Rows are points. Each copy is the shape, with its points in the same order, stretched, turned, moved and blurred by noise. Some copies are also mirrored. Which?
(in the rows, 128 means zero)

Shape:
[[156 131  89]
 [135 175 121]
 [ 95  92 143]
 [141 176 115]
 [143 109  73]
 [106 144 232]
 [187 105  91]]
Copy 1 (7 x 3):
[[149 128 168]
 [129 170 151]
 [ 98 103 103]
 [138 170 153]
 [126 103 169]
 [111 175  45]
 [178 101 149]]
Copy 1 is: mirrored
Copy 2, 7 rows:
[[ 82  99  97]
 [ 85 159 123]
 [169 129  93]
 [ 81 156 118]
 [ 96  79  75]
 [184 207 179]
 [ 87  57 121]]
Copy 2 is: mirrored
Copy 3, 7 rows:
[[143 136  76]
 [173 111 132]
 [ 93 118 153]
 [176 119 120]
 [122 125  66]
 [136 148 223]
 [131 170  61]]
Copy 3 is: mirrored

Shape (12 x 6):
[[206 161 128 249 105 127]
 [181 117 138 147 115 160]
 [121 162 119 104 106 158]
 [114 126  85 133  98 139]
 [144 144 185 107 136 158]
 [100 131  99 106 138  99]
 [202 142 131 156 135  79]
 [101 131 195 113 106 135]
 [108 149  88 166 102 138]
 [126 134 112 105  93  75]
 [130 142 107 105 125 131]
 [146 158  88  96  97 109]]
Copy 1:
[[183  84 138  35  88 154]
 [145 109 129 126 129 185]
 [ 94 155 117 143 103 158]
 [ 78 116  89 120 115 144]
 [135 126 177 166 120 164]
 [101 136 106 159 126  88]
 [201 111 114 127 120 112]
 [112 124 173 179  82 136]
 [ 88 123 106 102 106 134]
 [136 131  85 170  86  98]
 [113 142 113 147 126 131]
 [128 156  70 153 105 124]]
Copy 1 is: mirrored
Copy 2:
[[201 160 108 247  74  70]
 [167 132 166 175 130 118]
 [100 167 148 122 150 125]
 [100 136 108 143 161 106]
 [140 141 191 114  94 136]
 [105 127  91  82 139 105]
 [212 138 118 137 104  60]
 [ 87 114 179 107  82 109]
 [100 155  93 159 135 109]
 [124 129 117  96 144  53]
 [129 146 127 106 150 115]
 [133 166 124 108 174  81]]
Copy 2 is: mirrored

Shape, 13 rows:
[[139  76 110 120 107 101 100 175]
 [105 125 191 148 121  98 134 150]
 [129 131 133 133 233  96 158 126]
 [118 150 122 203 122 104 109 177]
 [101  93 143 173 104 201 117 107]
 [108 150 116 133 137 139 100 179]
 [151 135 129 125 150 136 144 184]
 [123 147 168 105 108 134 105 174]
 [234 116 108 123 102 147 126 180]
 [104 114 104 163 119 102  97 131]
 [ 95 102  97 113 110  95 124 152]
 [ 95 148 110 153 103 117 132  51]
 [ 94 126 104 155 120  99 128 177]]
Copy 1, 13 rows:
[[112  82 108 112 115  93 115 166]
 [140 126 178 170 159 100 119 154]
 [122 146 116 112 249 105 112 113]
 [153 161  82 190 133  90 107 175]
 [136 102 135 201 118 207  95 115]
 [118 158 103 136 137 127  98 171]
 [128 133 108 131 166 131 142 176]
 [136 140 156 123 124 138 111 190]
 [187  76  74  93 125 130 161 195]
 [125 134 101 149 122  94  81 119]
 [ 87 125 121 122 118  92 117 126]
 [156 158 131 155 117 126 109  43]
 [101 151 104 155 131  87 113 154]]
Copy 1 is: only turned
Copy 2, 13 rows:
[[126  82 100 136  89 144 106 165]
 [124  99 163 141 165  82 122 165]
 [151  85  73 113 237 126  98 138]
 [148 118 128 203 161 100  70 181]
 [109 125 154 192 133 172 131 101]
 [136 144 118 148 146 147  75 181]
 [183 128 119 124 151 144 112 167]
 [133 145 168 110 130 119  87 169]
 [222 131 114 111  64 141  99 130]
 [101 102  98 179 129 120  85 142]
 [ 84 103  76 143 119 119 118 171]
 [ 63 149 104 176 144  81 104  82]
 [120 124  92 176 150 117  98 196]]
Copy 2 is: only turned

Shape (14 x 9):
[[ 84 168 167  96 153 160 135  84 159]
 [152 149 127 181 110 149 153 112 104]
 [119 123  71 109 117 116  97 132 155]
 [163  89  81 103 123 119  86 143 184]
 [ 96 120 162  91 157 172 116  70 180]
 [ 56  92 123 112 127 106 174  80 173]
 [153 117 105 173 131 102 159  79 101]
 [104  81 141 165  95 152  95 130 154]
 [140 173 127  78  93 108 120 172 193]
 [161  93 160 174 134 149 146 140  91]
 [132 164 103 117 166 202 135 155  91]
 [109  93 140 152 137 125  86 165 106]
 [ 90 170 117 155 181 151 120 176 170]
 [ 51 123  77 118 152 168  61 106 166]]
Copy 1 (14 x 9):
[[101 198 155  76 174 155 129  93 130]
 [161 126 113 170 134 160 126 114 107]
 [140 119  67  79 154 107 120 104 157]
 [175 103  75  68 154 104 147 116 195]
 [111 149 168  60 190 141 141  85 158]
 [ 58 146 126 112 173  93 187  87 143]
 [158 105 124 166 144  94 149 101 101]
 [117  76 126 124 129 142 119 103 184]
 [147 211  74  85 114 145 149 116 188]
 [163  84 154 150 107 152 141 147 118]
 [156 129  99  72 159 192  94 157  83]
 [138  79 132 101 103 112  89 159 152]
 [133 160 117 116 177 148  92 183 162]
 [ 92 104 101  44 204 115  58 102 167]]
Copy 1 is: only turned
Copy 2:
[[ 75 164 191  82 128 174 148  96 156]
 [173 130 139 150 106 143 117 121 197]
 [ 87 168  84 127 135 135 109 148 117]
 [101 154 103 131 145 144  94 184  78]
 [ 64 136 190  86 132 183 116 101 114]
 [ 89 122 140  91 103 120 169  68  87]
 [182 124 125 129 132 107 112  82 155]
 [ 82  93 151 154  97 131 100 148 137]
 [ 96 215 135 115 114 145 162 206 118]
 [166  74 162 149 145 128 127 147 181]
 [120 134 110 129 169 206 143 135 211]
 [ 90  95 137 149 161 107 118 158 166]
 [ 74 176 144 190 161 164 160 123 157]
 [  7 148 101 129 137 172  92  98 131]]
Copy 2 is: mirrored
Copy 3:
[[100 169 167  76 136 164 152  71 163]
 [124 162 121 163 127 145 174 137 102]
 [160 134  98 102 125 128  78 107 118]
 [193 147  80 104 129 128  64 147 150]
 [101 188 135  54 138 159 139  99 182]
 [ 74 122 105  60  94 107 151  94 171]
 [124 146  96 132 149  93 183 128 108]
 [ 89 182 102 124  93 125  91 159 146]
 [203 122 169 119  91 144  73 104 152]
 [104 156 119 161 160 137 154 196 129]
 [130 137 127 137 187 225 139 127  97]
 [ 90 147 120 139 158 116  69 162 128]
 [107 141 120 164 148 176  93  77 168]
 [ 84 175  84  75 135 162  67  68 133]]
Copy 3 is: mirrored
Copy 4:
[[120 169 194 122 133 194 174 130 134]
 [133  99 129 135 150 107 176  76 116]
 [ 90 141  92 148 112 158 105 126 136]
 [124 131  74 160 114 155  85 177 137]
 [131 156 182 153 128 204 152 161 109]
 [ 68 126 175 146  50 181 171 167 112]
 [107 125 129 171 119  73 165 112 115]
 [105  65 152 162 127 178 115 117 106]
 [127 137 123  79 116 166 113 141 199]
 [131  83 143 117 171  98 157 126  92]
 [121 159  98  86 191 157 175 100  94]
 [ 67  93 146 124 176 134  98 125 105]
 [ 65 122 126 122 184 191 172 129 164]
 [ 56 153 126 181 129 230 114 121 110]]
Copy 4 is: mirrored

Shape (16 x 12):
[[161  80  69 145 176 163 152 156  46 107 165 150]
 [104 168 116 204  96  73 158 194  53 166  46  73]
 [130  70 166 154 120 165 136 164 101  90  85 117]
 [ 91 152 122 119  86 109  91 200 135 167 140 135]
 [186 175 130 110 143 172 109 138 152 143 118  93]
 [110 112 117 100 142 114  90  86 137  91  59 100]
 [ 89 148 156 149 144 144 184 110 128 180 151 134]
 [176 147 145 105 130 127 166 106 122 185 146  85]
 [151 154 142 117 132 105 131 136 164  79 165 126]
 [189  67  99 128  81 142 100 161 127 112  55 166]
 [108 163 129 140 114 126 107 126  76 113 145 144]
 [115  54 174 204  93 127  92 110  75 132 156  99]
 [115 136 110 213  70  87 202 129 132  92 120 110]
 [ 85  81  84 206 139  72  84 112 126 191  91 169]
 [182  95 169 125 125 151 101 121 134  92 165 167]
 [126  89 131 177  67 184 187 147 156  87  81 109]]
Copy 1, 16 rows:
[[121 150  60  70 169 118  82  93  91  75 151 112]
 [208 110  64 164  88 107 128 104  35 218  81 119]
 [ 90 129 125 134 174 170 137 125  63 136  94 116]
 [ 89  91  80 157  66 107 105 168 144 162 102 157]
 [116  83 132 163 103 138 132 135 164 104  79  42]
 [ 88  93 206 120 118 106 167  89  88 148 107  98]
 [146 156 112 174 133 155 162 115 159 177 183 113]
 [172  60 109 139 128 149 151 143 146 140 153  70]
 [105  98 169 187 103 136  89 158 118  91 135 108]
 [113  81 116  84 128 150 153 117  93  80  33 158]
 [118 140 134 122  81 133  75 133 122 162 131 113]
 [ 98  79 111 118 177 186  64  82  93 207 135 158]
 [168 124 120 211  91 198 123  80  47 142 144 154]
 [145 118 111 123 150  86 134  18 139 193 108 225]
 [ 92 106 160 119 157 170  87 156 144  90 109 130]
 [ 94 128 117 192 127 233 180  92  65 112 103 120]]
Copy 1 is: only turned
Copy 2, 16 rows:
[[148  60 116 193 170 140 116 128  95  84 220 131]
 [112 217 110 157 118 233 120 224  47 140 160  57]
 [ 98 104 158 161  95 164 181 159 119  77 166 120]
 [154 135 171 121 116 175  80 166 122 203 143 129]
 [167 167 138 119 123 171 137  39 131 140 149  91]
 [150 184 123 104 122 137 137 116 184  57 127 145]
 [105 148 122 121 186 136 155 132  86 182 135 109]
 [159 140 120  84 165 157 142  95  84 148 132  57]
 [195 152 171 132 142  86 125 113 150 143 175  88]
 [186  95 106 157  37 145 149 149 122  98 155 150]
 [125 151 165 146 134 106  82 121  88 130 160 130]
 [ 79  61 194 192 148 127 116 162 106 100  84  82]
 [134 164  97 181 119 105 147 202 122 154 176  32]
 [159 138  98 200 179 145 112 209 131 143  72 146]
 [170  80 188 154 117  71 143  89 118 109 142 127]
 [ 94 119  95 159  67 142 192 146 155 124 181  89]]
Copy 2 is: only turned
Copy 3, 16 rows:
[[162 129 125 161 168 177 122 176 100  49 149 189]
 [158 123  95 249  94  23 159 166  81 149  66  91]
 [164  98 123 172 191 143 112 151 107 151  68 104]
 [ 97  88 133 160  82  87 171 127 118 194 147 167]
 [127 167 141 131 116 134 125 109 112 146 196  95]
 [117 119 143 129 147 100  52 155 151 125 106 111]
 [ 72 139 149 201 103 175 168 102 126 100 133 117]
 [ 98 164 140 154 159 121 166  71 123  91 184  89]
 [127 182 107  86 116 160 140 141 155 135 145 136]
 [209  56 133 127 134  94 115 118 124 137 100 105]
 [119 159 132 151 113 120  98 143 108 126 114 204]
 [117 124  50 198 207 140  99  91 126 108  82 173]
 [136 138  40 168  89 131 166 135 113  83  34  95]
 [131  70  90 236  59  89 125 113 200 108 126 148]
 [154 153 129  98 165 182 120  98 155 132 139 163]
 [147  82  78 150 140 177 129 133  79 111  35  45]]
Copy 3 is: mirrored

Shape:
[[148 104 145 155 170 148 159  94 129  92 125 178]
 [132  98 185 138 128 112 122  59 123 138 102 130]
 [138 120  88 164  93 128 154 124 112 163 165 105]
 [102 142 146  47 149 126 141  49 136 147 152 112]
 [175 155 190 165 158 166 146 147 151 166 102 149]
 [138 108 154 150 142 104 183 163 161  98 129 156]
 [118  77 151 149 151 119 125 136 147 144  83 139]
 [128 150 173 114 109 145  81 131  96 172 117  51]
 [152  98 119  98 122 110  50 167 131 100 142 127]
 [142  77 149  84 121 122  67  91 187 138 172 103]
 [ 97 233 140 176 134 123 136 168 148 145 145  66]
 [127 131 191 183 120 125 103  98  97 201 122 185]
 [ 41 134 156 144 109 177  92  60  92 136 120 125]
 [140  70 155 138 132 150 156 130 107 133 182 105]
 [138 167 101 139  69 152 128 177 144  99 140 138]]
Copy 1 (15 x 12):
[[108  78 169 140 119 146 156  76 152  81  85 129]
 [121 102 174 105 149  82 186 111 125 110 136 149]
 [142 105 123 121 101 174 169 119  96 195 135 125]
 [ 88 176 108  80 157 144 158  72 172 120 173 152]
 [101 132 172 124 157 129 156 150 118 141  41  92]
 [102  87 137 141  63 137 160 130 105  73  84 118]
 [114  75 158  96 110 102 108 104  95 102  95 148]
 [ 98 167 164 101 185 128 124 160  76 188 177 112]
 [167 114 109 142 140 136  72 135  76  49 147 118]
 [161 109  95  97 152  91 104 133 168  70 169 116]
 [ 73 199 125 194 109 163 127 150  99 238 137  95]
 [135 103 156 135 188 108 189 152  95 160  73 186]
 [103 135 192 132 157 157 118 112 163 197 171 222]
 [ 87  45 139  97 130 157 158 134 116 122 145 117]
 [163 175 150 168  80 210 125 171 110 138 116 121]]
Copy 1 is: only turned
Copy 2:
[[183 120 146 167 184 179 149 123  56 125 111 132]
 [139  93 138 170 170 150 186 166 132 123 104  93]
 [141 152 125 127  84 133 126 154 105 185 125 133]
 [ 81 136 157 111 131 144 235  74 105 153 123  78]
 [149 165 219 141 179 106 165 206  90  96 188 157]
 [171 155 158 154 165 126 138 107 113  89 126 182]
 [139 120 140 141 181 159 140 165 153 119 150 153]
 [113 100 202  91 106  89 153 178 152 158 184  80]
 [ 96 119 148  64 192 107  76  98 149 164 136 131]
 [ 85 158 147 100 203 107 153  89 193 199 128  95]
 [ 99 146 243 157  81  89 108 142 130 115 138 130]
 [124 101 118 178 173 118 134 249  91 113 146 103]
 [132 112 128 143 123 165 122 158 124 106 110  28]
 [182 135 133 147 118 130 151  91 102 183 168 125]
 [153 179 168  81 131  94  72 132 118 109 108 141]]
Copy 2 is: mirrored
Copy 3 (15 x 12):
[[ 77  80 113 141 167 113 192 149  90 121 135 186]
 [ 86  76 199 150 141 103 151 127 122 145 130 158]
 [179 128 131 182 117 125 138 182  73 152 131 115]
 [101  94 145  78  77  90 117 133  81 145 161 131]
 [119 128 153  98 165 125 194 169 147 125  69 134]
 [ 99  90  85 161 153  98 175 184 159 129 159 132]
 [ 69 114 141 180 137 157 146 162 148 133 112 147]
 [152 138 206 122 130 131  71 131 115  94 105  75]
 [118 161 124 143 173 139  75 154 149  52 188 169]
 [117 153 184 105 154 122 112 145 132 142 206 147]
 [148 177  98 126 108  95 134 108 128 110  97  30]
 [109 119 218 147  97 135 220 151 137 100  69 177]
 [109  87 188 144  76 170 141  58  86 102 122 121]
 [126  80 169 155 153 122 149 208  89 124 160  99]
 [205 135  77 143 153 133 123 134 141  99 165 125]]
Copy 3 is: only turned
